Every row gives one point. A path goes straight from each point to the next, and from the last back to the first. The post is the endless flat space through its rows: a point in 2 columns, a line in 3, a plane in 4, and so on, so that a path can go around it. How many times does the path go around the post? Going back the other way cancels.

Post (1 x 2)
0.05 -0.16
Path (11 x 2)
-0.61 -0.07

-0.02 0.06

0.32 0.26

0.26 -0.24

0.24 -0.66

-0.23 -0.64

0.07 -0.75

0.23 -0.39

0.29 -0.12

0.19 0.29

-0.28 0.33
Times around: 0

Post (7 x 8)
-0.23 -0.18 0.29 -0.83 -0.46 -0.14 0.23 -0.18

0.27 -0.08 -0.12 0.42 0.57 0.66 0.14 0.16

0.08 -0.07 0.11 -0.03 -0.11 0.04 -0.48 0.17

-0.48 -0.10 0.36 -0.36 -1.38 0.06 0.50 -0.04

0.00 -0.01 -0.41 -0.57 -0.10 -0.23 0.19 0.36

0.23 -0.28 0.41 1.18 0.35 -0.37 -0.19 -0.21

-0.01 -0.09 -0.65 -0.28 -0.15 0.43 0.08 -0.25
Path (13 x 8)
0.65 -0.42 -0.13 0.17 -0.13 0.31 -0.37 -0.25

-0.04 -0.50 0.58 0.04 -0.10 0.18 0.00 0.10

-0.40 -0.40 0.13 -0.12 -0.48 0.19 -0.08 -0.18

-0.45 0.11 0.08 -0.12 -0.03 -0.28 -0.06 -0.33

0.00 0.46 0.01 0.08 -0.15 -0.15 0.00 0.19

0.41 0.12 -0.16 0.11 -0.70 0.31 0.12 0.07

0.56 -0.27 -0.45 -0.05 -0.11 0.39 0.16 -0.06

-0.21 -0.72 0.31 0.00 -0.53 -0.23 0.82 -0.08

-0.06 -0.40 0.36 -0.76 -0.19 0.55 0.23 0.00

-0.19 -0.33 -0.09 -0.49 -0.03 -0.37 -0.19 0.19

-0.41 0.04 -0.30 -0.08 -0.35 0.28 -0.18 0.17

0.04 0.52 0.27 -0.28 -0.12 -0.27 -0.27 0.40

0.40 0.27 -0.04 -0.34 -0.44 0.43 -0.05 -0.16
Times around: 2

Post (11 x 12)
0.16 0.03 -0.24 0.01 0.32 -0.20 0.51 0.88 -0.27 0.16 0.10 0.19

0.46 0.45 0.00 0.19 0.09 0.08 0.56 0.11 -0.31 -0.05 0.62 0.40

0.02 0.07 0.48 0.01 0.38 0.05 -0.23 -0.02 0.05 0.31 -0.13 0.15

-0.07 0.28 -0.07 -0.14 0.38 -0.33 -0.58 -0.24 -0.01 -0.36 -0.11 -0.42

-0.11 -0.09 0.24 -0.28 -0.16 0.45 -0.10 0.12 -0.58 0.06 -0.40 0.31

-0.73 0.13 -0.15 -0.33 0.40 -0.15 -0.09 0.51 -0.01 -0.20 0.21 0.26

-0.11 -0.11 0.26 -0.18 -0.34 -0.67 0.60 -0.29 0.01 0.68 -0.17 0.27

-0.70 -0.05 -0.30 0.23 0.19 -0.48 -0.51 0.00 -0.27 0.20 0.31 0.07

0.25 0.32 -0.03 0.84 0.09 -0.42 0.12 0.04 0.20 -0.28 0.20 0.28

0.03 -0.21 0.46 -0.11 -0.05 -0.26 -0.10 -0.17 -0.03 -0.19 0.23 -0.27

-0.51 0.42 0.10 0.06 0.07 0.76 -0.42 0.72 0.36 0.58 -0.61 -0.22
Path (22 x 12)
-0.25 0.07 -0.24 -0.02 0.35 -0.39 0.08 0.13 0.41 -0.30 -0.36 -0.20

0.03 0.09 0.09 0.24 0.25 0.05 0.52 0.08 -0.41 0.38 0.07 0.26

-0.30 0.26 0.40 -0.61 0.22 -0.87 0.35 -0.19 -0.03 0.28 -0.08 -0.24

-0.43 0.37 0.24 -0.28 -0.12 -0.15 -0.15 0.65 -0.31 -0.55 -0.28 -0.03

0.17 -0.06 0.93 0.18 0.12 0.48 0.22 0.34 -0.57 -0.24 0.11 0.08

-0.37 -0.03 -0.26 0.45 0.07 0.17 0.28 0.55 -0.12 -0.25 -0.13 -0.16

-0.01 0.11 -0.15 0.46 0.43 0.02 0.10 0.11 0.37 0.50 -0.01 0.32

-0.02 -0.06 0.15 0.30 -0.38 0.26 0.04 0.49 0.15 0.29 -0.01 0.39

0.14 -0.13 -0.12 -0.09 0.08 -0.40 -0.14 0.30 -0.68 -0.14 0.32 0.03

-0.45 -0.17 0.12 0.01 0.36 -0.43 -0.04 0.91 -0.11 -0.12 -0.16 0.91

-0.01 0.14 -0.26 -0.47 -0.27 -0.43 0.55 0.35 -0.14 -0.02 -0.07 0.57

-0.24 0.53 0.39 -0.15 -0.17 -0.18 -0.32 0.08 -0.03 -0.08 0.16 -0.01

-0.49 0.26 0.50 -0.26 0.15 -0.51 0.04 -0.36 0.15 0.38 0.21 -0.15

0.08 0.03 0.41 -0.43 0.58 0.78 -0.03 0.13 -0.56 0.60 -0.79 -0.12

0.35 0.02 -0.10 0.46 0.67 -0.04 -0.19 0.68 -0.44 0.59 -0.79 0.04

-0.16 0.12 0.20 -0.35 0.11 -0.49 0.17 -0.14 -0.28 -0.26 -0.21 0.43

-0.01 -0.04 0.23 -0.04 0.13 -0.40 -0.52 0.26 -0.36 -0.16 0.40 -0.01

-0.56 -0.25 0.36 -0.32 0.41 -0.61 -0.78 0.16 -0.35 0.09 0.56 0.23

0.17 0.43 0.56 -0.56 0.72 0.00 0.03 0.28 -0.41 -0.33 0.21 0.24

-0.20 0.21 0.16 0.20 0.53 0.09 0.48 0.81 -0.13 1.15 -0.17 0.60

-0.43 0.29 0.00 -0.16 1.00 -0.23 -0.18 -0.09 0.31 -0.11 0.35 0.06

0.12 0.29 -0.25 -0.31 0.62 -0.15 0.20 0.00 0.08 0.36 0.27 -0.15
Times around: 1
